Each point is reached from the start by the listed moves, each made once or not at all, plus a little noise. Is the number of moves made odd or even? Then give how often each move was made.

Moves:
(1): [ 0.81 -0.05  0.38  0.35  0.09 -0.30]
(2): [-0.11  0.38  0.04  0.08  0.32 -0.03]
(3): [ 0.25 -0.01  0.48  0.09 -0.16 -0.16]
Start: [ 0.02  0.13  0.29 -0.01  0.28 -0.14]
Points:
[ 1.08  0.06  1.15  0.44  0.22 -0.60] => even (1, 0, 1)
[ 0.75  0.45  0.71  0.44  0.69 -0.46] => even (1, 1, 0)
[ 0.03  0.11  0.31 -0.02  0.27 -0.14] => even (0, 0, 0)

Moves:
(1): [ 0.12 -0.40  0.24 -0.36  0.27  0.01  0.16 -0.54 -0.14 -0.03 -0.25 -0.14]
(2): [-0.20  0.33  0.20 -0.25  0.61  0.09  0.01 -0.17  0.30 -0.31  0.15  0.56]
(3): [ 0.17  0.21  0.26  0.41  0.04 -0.08  0.25 -0.11 -0.09 -0.23 -0.41  0.15]
(4): [ 0.22 -0.01 -0.18  0.11  0.11  0.03  0.15 -0.31 -0.41  0.11  0.28  0.03]
(5): [ 0.06  0.10  0.01  0.17  0.38 -0.12  0.15  0.04  0.28 -0.14 -0.03 -0.20]
(6): [-0.28 -0.06  0.12 -0.03 -0.12  0.02 -0.13 -0.35 -0.15  0.46 -0.09 -0.33]
(7): [ 0.12 -0.14  0.32 -0.29  0.09  0.09  0.41  0.38  0.16  0.34  0.03  0.03]
(8): [ 0.47 -0.03  0.08  0.02  0.02  0.19 -0.11  0.00 -0.03  0.19  0.06 -0.21]
(9): [-0.06 -0.23  0.04  0.14 -0.29  0.35  0.30 -0.61  0.47  0.35 -0.10  0.16]
(10): [ 0.35  0.00  0.34  0.02 -0.26 -0.47  0.17 -0.06  0.68 -0.32  0.34 -0.16]
(11): [-0.03 -0.41  0.50  0.25  0.04 -0.24 -0.02  0.19 -0.08 -0.14  0.09  0.38]
(12): [ 0.27  0.01 -0.08 -0.18  0.13 -0.82 -0.09 -0.08  0.14  0.49 -0.03  0.07]
Start: [-0.07 -0.12 -0.15  0.08 -0.01 -0.17  0.03  0.26 -0.09  0.27  0.41 -0.25]
Points:
[-0.30 -0.29  1.30  0.46  0.73 -0.05  0.99 -0.36  0.81  0.61  0.04  0.52] => odd (0, 1, 1, 0, 1, 1, 1, 0, 1, 0, 1, 0)
[ 0.62  0.06  0.84 -0.42  0.43 -0.29  0.46  0.44  0.99  0.21  0.98 -0.03] => even (0, 1, 0, 0, 0, 0, 1, 1, 0, 1, 0, 0)
[ 0.37  0.33  0.11  0.50  0.99 -0.73  0.79 -0.94  0.60  0.55  0.26  0.53] => even (0, 1, 1, 1, 1, 0, 0, 0, 1, 0, 0, 1)
[ 0.41 -0.43  0.98  1.08 -0.11 -0.79  0.90 -0.29  1.19 -0.19  0.29  0.09] => odd (0, 0, 1, 0, 1, 0, 0, 0, 1, 1, 1, 0)
[ 0.59 -0.34  0.84 -0.99  0.81 -1.27  0.68 -0.22  1.03  0.48  0.67  0.11] => odd (1, 1, 0, 0, 0, 0, 1, 0, 0, 1, 0, 1)
[ 0.82  0.28  1.05 -0.04  0.50 -0.35  0.72  0.28  0.91 -0.04  0.58  0.11] => odd (0, 1, 1, 0, 0, 0, 1, 1, 0, 1, 0, 0)
